Each row of a before or after table is a point. One or more steps were done to the points. Then noise was added and the rows were shuffled. The steps act on columns, c1 being the first. What was done? A step turns or swaps two columns, mirrors them in a line or flattens them onto one, adds a multiple of one to another, or multiplies or shifts one. Angles are multiples of 10 degrees, from the lower column toward the higher: turns from -170 to 170, lines from 10 to 170 but not 90. Use the fewest steps. Two steps may share a column if one is a turn and the other turns, adds or multiplies; they go together, in the order done. Otherwise the lowest column goes first.
(in the rows, 128 means zero)

Before (12 x 3)
[[196 175 162]
 [135 129 127]
 [194 157 204]
 [194 101 118]
 [167 181  90]
 [ 73 104 118]
 [100 152 174]
 [121 100 119]
 [186 107 173]
 [ 82 178 178]
 [ 97  99 111]
 [169 163  51]]
After (12 x 3)
[[142 119 127]
 [161 175 159]
 [177  92  87]
 [ 99 161  75]
 [172 156 196]
 [194 159  56]
 [191 182  91]
 [ 67 101 140]
 [123 105 130]
 [ 87 177  84]
 [104  88 133]
 [196  99 135]]
Steps: multiply c3 by -1

Before (9 x 4)
[[ 28 134 154 149]
 [ 68 152 149 156]
 [144 118  85 165]
 [143 103  99 154]
 [158  89  34 121]
 [ 56 149 107  86]
 [106 100 106 151]
 [224  96 150 147]
 [192 166 109 152]]
After (9 x 4)
[[202 128 117 174]
 [188 135  28  92]
 [ 62 136 148 164]
 [ 68  81 116 129]
 [112 154 100 117]
 [158 171  86 141]
 [222 158 151 112]
 [ 16 137 157 154]
 [151 161  99 117]]
Steps: add -0.3 times c3 to c1; mirror c2 and c4 in the line at 60 degrees

Before (10 x 6)
[[145  87 147  62 183  75]
 [120 148  63 111  67 142]
 [125 184  88 154 111 105]
 [ 99  88 221 140 127  83]
 [ 89 195  89 145  73 126]
 [ 55 149 141 126 137  83]
 [ 86 188 134 133 114  92]
 [208 147 115 134  83 155]
 [101 175 114  89  46  67]
 [177 105 234  67 120 159]]
After (10 x 6)
[[107 176 144  88  96 152]
 [122 180 147  85 136 119]
 [105 167 141 119 129 133]
 [194  99 118 146 189  79]
 [126 139 135 210  93 165]
 [115 121 126  98 148 110]
 [168 169 139 101 110 143]
 [128 153 136  53 154 102]
 [147 123 128 122  85 161]
 [185 145 128 180 106 143]]
Steps: turn c1 and c4 by 90 degrees; flatten c2 and c3 onto the line at 20 degrees; flatten c5 and c6 onto the line at 140 degrees

Before (9 x 8)
[[ 70 120 102 202  96 157 158 152]
 [107 175 117 138  83 118 176 111]
 [ 53 188 121 146 142 143 154 125]
 [111 153 138 194 114 127 131 151]
 [129 137  94 181 130 138 178 142]
 [125 150  96 164 103 157 126 139]
 [149  98 155 138 130 150 123 194]
 [184  88 180 140 137 170 124 139]
 [126  90 151 138 136 112  89 142]]
After (9 x 8)
[[126 144 115  80 120  96 115 108]
 [  8 145 117 111 144  82 151  71]
 [217 122  89 165 132 108 129 166]
 [ 91 131 127 114 139  56 146  78]
 [ 33 140  75  70 132  95 140 142]
 [124 124 106 142 111  52 106 170]
 [126 142  99  72 152  79 164 126]
 [102 154  65 108 123  69 124 111]
 [162 161 106 147 125  90 128 171]]
Steps: multiply c1 by 1.6; multiply c8 by 0.7; turn c2 and c8 by -70 degrees; turn c3 and c4 by 120 degrees; flatten c5 and c7 onto the line at 60 degrees; shift c6 by -60

Before (14 x 11)
[[139 119 123 150 117 135 104 143  62 147 131]
 [128 138 131 125 129  98 129 117 130  78 133]
 [143 133 148 148 115 108 146 125  54 136 133]
 [140 121 142 119 150 125 141 141  84 109 130]
 [ 78 102 149 151 140 112 109 116 139 122 140]
 [134 114  93 133 107 112 107 111 136  75 130]
 [127  84 131 136 150 105 109 102 142 138 127]
 [133 109 143 147 108  95 111 147 130 136 140]
 [128 131 120 109 138 126 119 129 137 148 129]
 [129 127 127  81 137 109 201 144 138 101 141]
 [144 117 112 146 128 107 141 135 133 138 144]
 [137 111 111  98 122 114 137 138 130 147 101]
 [134 124 132 143 113 138 115 131 137 118 109]
 [142 125  59 144 140 116 102 150 136 138  94]]
After (14 x 11)
[[125 143 138 156 144 133 105 146  63 120 133]
 [131 160 101 120 151 116 142 126  57 120 133]
 [126 138 104 117 130 133 132  99 136 177 138]
 [124 123 111  86 122 138 202 129 133 162 142]
 [146 115 125 193 150 166 105  93 127 172 129]
 [129 121 120 126 136 148 134 143 127 114 100]
 [138 109  94 122 140 127 109 148 122 128 138]
 [105 141 118 103 124 112 139 137  84 150 125]
 [108 124 140 244 137 194  99 152 130 127  89]
 [122 129 136 118 122 138 119 141 134 111 127]
 [112 111 112 172 138 154 141 137 128 121 143]
 [150 105 105 116  88 110 110 115 131 130 138]
 [139 122 132 132 145 123 122 129 136 140 114]
 [111  79 103 130 116 129 106 108 125 100 126]]
Steps: turn c1 and c5 by 130 degrees; turn c2 and c9 by 20 degrees; add -1.5 times c3 to c4; turn c3 and c6 by -110 degrees; mirror c8 and c10 in the line at 10 degrees
